Each point is reached from the start by the listed moves, each made once or not at all, plus a little noise. Say if it took an odd or an even number of moves. Then give how often each move was made.
(in the rows, 128 means zero)

Moves:
(1): [174 117 141]
(2): [142 166 113]
(3): [124 149 169]
Start: [125 139 132]
Points:
[125 138 132] -> even (0, 0, 0)
[180 188 171] -> odd (1, 1, 1)
[167 148 187] -> even (1, 0, 1)
[135 197 158] -> even (0, 1, 1)

Moves:
(1): [208 134 124 136 135 116 129 118 122 146 143 142 132 141]
(2): [119 188 130 125 128 124 121 132 123 136 131 129 118 119]
(3): [130 122 195 126 126 139 135 123 130 129 140 124 112 127]
(4): [132 130 128 205 128 137 118 109 134 139 108 121 124 121]
(5): [114 117 137 125 203 132 121 127 113 133 146 128 149 125]
(6): [138 143 121 119 123 230 114 135 133 128 120 123 156 135]
(7): [133 129 128 133 141 135 208 125 147 127 114 131 137 120]
(8): [130 128 132 147 129 121 131 207 130 131 134 137 129 128]
(9): [129 140 127 126 143 123 111 123 189 119 132 124 126 129]
(10): [116 126 132 128 118 128 128 123 137 221 119 132 132 134]
(11): [127 126 127 144 114 137 136 122 126 128 180 133 127 129]
Start: [136  80 107 142 114  97 144 132  75 101  77 148  68 119]
Points:
[233 103  94 146 131 192 212 123  92 115  71 157 108 132] -> odd (1, 0, 0, 0, 0, 1, 1, 0, 0, 0, 0)
[118 133 122 230 194  99 123 199  60 130  83 150  74 104] -> even (0, 1, 0, 1, 1, 0, 0, 1, 0, 0, 0)
[220 156 171 245 150  98 199 173 154 130  85 160  48 110] -> odd (1, 1, 1, 1, 0, 0, 1, 1, 1, 0, 0)
[208 156 172 225 136 103 200  89 162 224  66 156  54 115] -> odd (1, 1, 1, 1, 0, 0, 1, 0, 1, 1, 0)

Moves:
(1): [210 118 128 120 141 132 131 123 127 118 113 123 141 129 122 123 131 131
 133 134 126 124 124 122 140 118 141]
(2): [131 198 125 134 125 123 127 135 138 121 117 122 128 129 126 127 124 127
 122 127 132 117 132 128 130 126 123]
(3): [128 123 198 121 121 125 138 133 131 120 130 128 130 136 137 119 130 134
 127 139 119 135 140 124 129 129 121]
(4): [129 123 134 187 125 132 134 127 126 120 119 123 140 124 132 128 128 127
 129 119 122 123 129 128 137 119 131]
(5): [122 134 131 134 185 124 139 128 139 124 125 133 122 143 123 126 121 126
 127 132 122 140 130 123 131 121 136]
(6): [118 129 137 126 129 209 119 133 135 140 111 134 121 130 118 120 138 126
 123 143 119 115 125 127 154 136 114]
(7): [128 129 127 122 122 136 185 133 117 131 128 140 134 133 120 125 124 117
 124 120 128 120 125 122 128 129 126]
(8): [134 121 122 133 143 133 124 211 113 113 125 126 129 125 131 123 122 129
 130 138 135 132 136 123 128 136 128]
(9): [129 122 118 129 123 128 136 139 185 121 141 129 132 141 132 136 131 126
 128 132 142 128 117 137 128 134 118]
(10): [133 128 136 136 131 113 121 135 131 184 127 136 128 129 131 140 136 116
 132 118 124 121 128 128 125 131 134]
(11): [141 137 134 135 135 138 117 128 116 129 205 121 130 123 120 148 131 134
 128 127 116 127 121 126 125 119 135]
(12): [134 137 126 131 118 122 114 130 128 119 134 203 117 124 125 121 130 134
 143 122 112 127 120 111 126 127 131]
(13): [125 134 127 127 135 136 118 135 123 129 127 135 189 134 122 125 129 121
 124 118 122 137 128 130 130 129 125]
(14): [133 115 119 139 118 126 120 133 119 125 130 127 122 206 126 130 141 133
 125 135 117 121 123 143 120 132 132]
(15): [125 137 124 123 143 135 129 120 121 130 127 120 132 124 201 140 126 118
 126 123 132 116 119 107 124 128 122]
(16): [129 129 132 123 125 133 123 129 119 120 115 134 125 131 122 184 131 129
 126 124 143 136 131 132 124 126 127]
(17): [118 133 132 122 138 124 131 129 126 122 126 129 123 120 131 119 187 142
 130 134 133 131 120 131 137 121 119]
(18): [119 130 124 131 131 133 135 128 130 140 120 124 137 124 126 134 122 192
 120 125 132 125 125 105 128 130 128]
(19): [127 129 128 122 129 137 134 131 129 126 127 122 131 136 130 127 129 140
 179 128 122 133 133 133 131 121 126]
(20): [126 135 118 139 115 123 138 114 116 138 128 133 138 127 128 138 129 122
 138 201 128 136 130 123 128 137 120]
(21): [125 131 131 141 129 132 129 121 117 131 136 138 132 135 130 111 126 129
 133 124 187 127 129 127 130 123 136]
(22): [136 133 123 131 114 139 137 122 132 139 131 127 113 122 139 116 130 130
 118 116 125 189 130 135 125 122 127]
(23): [132 121 118 129 133 128 133 119 133 128 136 136 134 129 128 122 135 131
 115 127 128 122 198 124 134 121 123]
(24): [130 127 128 123 133 130 135 123 131 130 128 141 126 118 143 119 122 146
 124 128 128 126 129 194 113 129 134]
Start: [146 134 115 114 149  94 123 125 142 100 152 146 108 125 114 103 152 147
 153 115 124 152 113 104  95  83 106]
Points:
[172 127 103 193 166 142 207 184  97 112 219 170 130 109 132  81 139 238
 112  83 175 195 187 134  87  52 125] -> odd (0, 0, 0, 1, 0, 0, 1, 1, 0, 0, 1, 0, 0, 0, 0, 0, 0, 1, 0, 0, 1, 1, 1, 1)
[220 201 184 130 203 167 178 133 146 132 131 249 116 242 161  65 185 148
 193 117 128  97 180  65 123  62 106] -> odd (1, 1, 1, 0, 1, 1, 1, 0, 0, 1, 0, 1, 0, 1, 1, 0, 0, 0, 1, 0, 1, 0, 1, 0)
[218 137 181 193 208 119 217 124 143 135 214 161 155 238 173 187 227 216
 206 182 180 150  88  65 112  49 115] -> even (1, 0, 1, 1, 1, 0, 1, 0, 1, 1, 1, 0, 0, 1, 1, 1, 1, 1, 1, 1, 1, 0, 0, 0)
[158 202 170 100 160 105 178 221 112  63 137 175 176 139 107 119 208 143
 137 118 144 163 193  91 109  77  74] -> even (0, 1, 1, 0, 0, 0, 1, 1, 0, 0, 0, 0, 1, 0, 0, 1, 1, 0, 0, 0, 0, 0, 1, 0)
[120 218 178 191 211 217 124 223 128  75 100 222 155 215 186 104 220 229
 182 113 155 202 117  65 135  68  86] -> even (0, 1, 1, 1, 1, 1, 0, 1, 0, 0, 0, 1, 1, 1, 1, 1, 1, 1, 1, 0, 1, 1, 0, 0)

Moves:
(1): [169 136 136 125 120 135 123 109 118 117 133 121 122 143 126 131 119 130
 119 114 111 128 142 127 127 133 137]
(2): [125 167 132 129 110 134 131 125 131 133 115 136 132 116 131 131 114 130
 109 136 124 114 121 125 124 132 121]
(3): [124 127 156 142 133 119 138 135 126 128 133 127 125 121 133 134 136 135
 127 138 127 131 142 131 123 116 131]
(4): [126 136 113 179 127 117 118 123 129 147 135 147 129 140 143 138 120 136
 134 103 117 113 125 134 126 130 127]
(5): [119 142 118 109 169 133 129 125 126 127 141 124 126 124 153 117 126 139
 137 138 130 118 117 122 145 122 112]
(6): [132 131 119 143 124 171 131 139 138 125 145 140 134 140 121 119 121 126
 133 143 125 141 124 137 128 120 141]
(7): [130 128 123 129 122 121 156 143 125 136 136 136 125 146 120 131 140 129
 126 131 130 124 135 135 117 133 127]
(8): [141 143 126 122 125 109 121 160 137 119 127 127 136 123 120 121 121 136
 131 128 132 127 114 130 121 122 126]
(9): [121 125 130 126 129 115 127 122 172 130 135 123 138 131 144 120 138 107
 134 117 107 131 131 130 132 143 122]
(10): [144 120 123 114 133 130 115 134 129 185 140 124 114 132 141 152 117 120
 117 118 125 148 131 128 121 125 114]
(11): [123 141 128 122 121 120 133 127 126 111 178 131 132 112 121 146 123 120
 115 113 124 120 113 130 110 141 115]
(12): [134 124 129 122 127 118 130 125 124 121 116 161 130 127 131 129 128 126
 140 125 126 134 134 138 129 128 128]
(13): [122 135 127 128 126 129 124 121 109 137 141 127 173 137 123 138 130 136
 132 118 134 125 146 134 133 120 129]
(14): [109 135 143 127 129 122 119 123 125 122 136 127 125 163 116 125 129 128
 126 135 137 135 125 140 121 137 117]
(15): [125 127 131 124 115 123 125 132 131 110 129 125 130 132 161 133 124 132
 121 137 143 119 121 128 127 127 129]
(16): [128 137 127 118 137 129 135 141 123 102 128 118 128 126 122 170 114 131
 127 134 112 137 124 131 134 147 125]
(17): [135 134 124 122 116 133 118 133 122 129 129 137 123 128 124 129 170 129
 138 138 115 135 117 126 130 132 124]
(18): [116 127 115 123 124 129 123 123 134 122 133 132 127 134 113 129 128 164
 126 137 120 128 135 119 121 117 125]
(19): [122 136 125 125 119 125 129 120 122 131 132 118 121 131 130 121 124 128
 158 128 121 130 128 126 122 125 125]
(20): [145 128 124 131 126 120 128 122 129 133 129 126 131 128 125 139 121 128
 129 155 139 123 129 131 130 141 117]
(21): [134 135 136 115 128 141 130 121 141 135 117 118 128 122 121 144 137 155
 127 106 169 142 122 141 122 130 138]
(22): [119 137 105 140 134 126 131 122 112 122 135 121 141 134 132 117 120 142
 116 126 129 170 121 117 130 136 113]
(23): [124 144 114 132 130 129 116 144 129 128 138 128 115 120 121 127 129 124
 123 133 139 133 162 129 138 131 135]
(24): [125 122 123 126 139 122 130 119 125 122 127 124 132 122 134 121 126 132
 123 128 121 127 128 162 118 126 136]
Start: [157 112 126 117 142 143 125 132 121 169 123 116 143 141 120 138 142 119
 130 120 159 132 114 124 147  88 131]
Points:
[133 185  84 166 106 104 129 149  87 219 214 176 180 154 152 206 117 181
  82  97 158 160 165 138 112  88  94] -> even (0, 1, 1, 1, 0, 0, 1, 0, 0, 1, 1, 1, 1, 0, 1, 0, 0, 1, 0, 0, 0, 1, 1, 0)
[140 166  86 100 159 180 154 127 139 169 228 122 212 162 124 145 193 153
 135  94 172 190  91 143 143 113  98] -> odd (0, 0, 0, 0, 1, 1, 1, 0, 1, 0, 1, 0, 1, 0, 0, 0, 1, 0, 0, 0, 1, 1, 0, 0)
[125 189 135 146 115  81 135 171 106 135 144 167 202 188 133 197 117 199
 114 130 145 108 129 196 107  89 121] -> even (0, 1, 1, 1, 0, 0, 1, 1, 0, 0, 0, 1, 1, 1, 1, 1, 0, 1, 0, 0, 0, 0, 0, 1)
[175 180  86 176 137 138 143 142 104 133 243 168 198 175 122 198 163 130
 125  85  86 190 167 193 126 130 132] -> even (1, 0, 1, 1, 0, 1, 1, 0, 1, 0, 1, 1, 1, 0, 0, 1, 1, 0, 0, 0, 0, 1, 1, 1)
[249 173 107  51 150 174 105 163 130 152 198 132 140 140 153 232 129 157
 127 134 176 165  60 160 133 119  99] -> even (1, 0, 0, 0, 1, 1, 0, 1, 0, 1, 1, 1, 0, 0, 1, 1, 1, 0, 0, 1, 1, 0, 0, 0)
[214 182 118  84 112 127 123  77 144 204 172 113 154 134 143 192 106 128
 115  73 154 195 107 136 113 146  82] -> even (1, 1, 0, 0, 0, 0, 0, 0, 1, 1, 1, 1, 0, 0, 0, 0, 0, 0, 1, 1, 1, 1, 0, 0)
[166 180 125 175 117 161 160 146 120 170 150 131 202 166 143 232 112 185
 110 138 190 122 122 206 123 103 147] -> odd (0, 1, 1, 1, 0, 1, 1, 0, 0, 0, 0, 0, 1, 0, 1, 1, 0, 0, 0, 1, 1, 0, 0, 1)
